Each row of a before or after table is a point. The points were changed in one or more steps. Then noise was added and the rows were shuffled. The steps act on columns, c1 being the first. Name the steps. A step turns or swaps two columns, mirrors them in a line or flattens them onto one, adds a multiple of one to another, or multiplies or shifts one. Angles are multiples of 10 degrees, from the lower column toward the higher: turns from -170 to 170, lines from 10 to 170 but not 90. Use the fewest steps. Two steps may share a column if one is a turn and the other turns, adds or multiplies; they go together, in the order done. Otherwise the lowest column goes first.

Before:
[[ 12  11]
 [-32 -30]
 [ 20  -3]
 [  5   9]
 [ 14  39]
 [  9  60]
 [ -1 -20]
 [ 28  26]
 [  7 -33]
 [ 17  13]
 [-33  26]]
After (11 x 2):
[[-26  31]
 [  9 -42]
 [ 16 -12]
 [ -3  14]
 [ 13  17]
 [ 32 -10]
 [ -7  36]
 [ -4  23]
 [ -5   9]
 [-39 -15]
 [-46  38]]
Steps: turn c1 and c2 by 60 degrees

Before:
[[ -4 -13 -24 -36 -11  20]
 [ 22  38  21  31  -9 -31]
 [ 28 -18 -14   4  34  -9]
 [ 36  -1  10 -25  31  -1]
 [ 41  20  45   9 -36   5]
 [ 25  54  26  39  12   5]
 [-16 -27 -17 -29  -8  -3]
 [ -2  -8   1 -48 -11  26]
 [ 20  -6 -12   8  30  20]
 [-13 -16  -6 -42 -30  26]
 [ 18  41  41  14 -14 -20]
 [ -1 -14  19   6  36  10]
 [-14 -15  -4   9 -21  17]]
After:
[[-10  26 -38   5  50  -1]
 [  3 -13  13  16 -35  16]
 [ -7  24  21  30 -12  -3]
 [  3  46   3  14 -18  25]
 [ 26  -5 -36 -41 -24 -21]
 [-22 -10 -14   5  48  21]
 [ 22  -3 -60 -21 -58   6]
 [-26  -8 -19  15  55  -9]
 [  6 -23 -30 -42 -14 -31]
 [-18  30  16  18 -16  21]
 [  2  37  16  22 -47  25]
 [ 10 -29 -34 -58  20   5]
 [ 16  -8  -9  11  57  12]]
Steps: turn c1 and c3 by -120 degrees; mirror c2 and c4 in the line at 140 degrees; multiply c5 by 1.6

Before, 10 rows:
[[ -1 -12  12  -2  41   1  12 -18  25  -8   6   5]
 [ 11 -13   9 -16 -50  -3   8 -11  23  -7  37   0]
 [ -9 -14   7 -36   0  -1  -5 -10  16  30 -21 -28]
 [ 19   0  11  -9 -32  -7  -1   5 -14   7  -3  10]
 [  1  22  27  -2 -14 -31   7  -6 -30  15 -14 -25]
 [-16   1  22  36 -12  -5 -13  11  39  24  -8   0]
 [ 10  11 -23 -30  -4   6  -8 -15  36  -6 -11  15]
 [-14   9  17   7  -8 -15   7 -27  -1  34 -30  11]
 [ 17  19  49   6 -27 -17  15  13   2  18  13  13]
 [ 11 -10  23  22  16   5  59 -22  30  15 -13   6]]
After, 10 rows:
[[ 20   0   4  -8 -33  -7  -3  12  -3   8   0   8]
 [ 14 -13 -12  -1 -40 -18  39   8  31  -5   9   0]
 [  6  12 -17   6   7 -30 -13 -22  41  -5   5  16]
 [ 13 -11 -23   7  24  25  11  19  20  16 -62   8]
 [-14   2  12  -4  -1  35 -10  23  43  25   8   0]
 [  0 -13 -18   1  47   0  10  13   4  -6  -8   2]
 [-15   6 -30 -15  -8   3 -30  15   7  35 -17  13]
 [ -8 -17  -9   1   2 -35 -23   7   7  29  -1 -26]
 [ 19  17  11 -15 -24   5  17  49  21  14 -10  16]
 [  2  20  -6 -33 -25  -4 -12  25 -11  13  -9 -26]]
Steps: turn c5 and c9 by -20 degrees; add 0.5 times c2 to c9; swap c3 and c8; swap c4 and c6; turn c7 and c11 by -70 degrees
